Every row gives one point. Two turns around zero, p and q, are shown by what they do to some points. Write where each new point lands after one turn and then the other. Backwards means that the second turn is done in reverse. Each puzzle has new turns, and all numbers are rounded.
In the rows, 128 means zero.

Turn p:
[136 115] -> [142 133]
[ 99 105] -> [145  95]
[149 164] -> [ 97 156]
Turn q:
[ 93 142] -> [ 90 128]
[168 129] -> [165 144]
[150 113] -> [154 122]
[100 128] -> [102 117]
Where do these land?
q, then p backwards: [103 104] -> [ 94 136]
p, then q: [167 147] -> [102 163]
p, then q backwards: [113 132] -> [116 118]

Turn p:
[157 125 147 172] -> [141  80 119 152]
[ 91 118 155 107] -> [ 90 130 141  96]
[148 134 100 132] -> [152 141 119 147]
[ 97 124  95 104] -> [111 176 133 129]
[138 103 159 121] -> [116 104 105 105]
[113 138 143 157] -> [116 105 151 142]
[151 155  98 103] -> [170 159 129 124]
Turn q:
[115 117 118 149] -> [128 119 106 145]
[104 143 110  92] -> [149 151 111  94]
[143 116 166 132] -> [ 92 126 150 133]
[150 111 143  85] -> [111 118 152  84]
[104 109 106 154] -> [132 113  89 147]
[153 172 124 156] -> [157 141 160 165]
Where do these land?
p, then q: [112 128 119 140] -> [121 139 121 144]
q, then p: [115 116 175 124] -> [101 142 168 124]
p, then q backwards: [159 123  89 118] -> [ 95 157 104 140]
q, then p: [ 65 112 133 116] -> [139 187 149 147]
p, then q: [123 137 156 150] -> [ 96 114 117 123]
p, then q backwards: [161 126 113 144] -> [120 134  98 152]
q, then p: [161 154 111 103] -> [149 102 112  92]
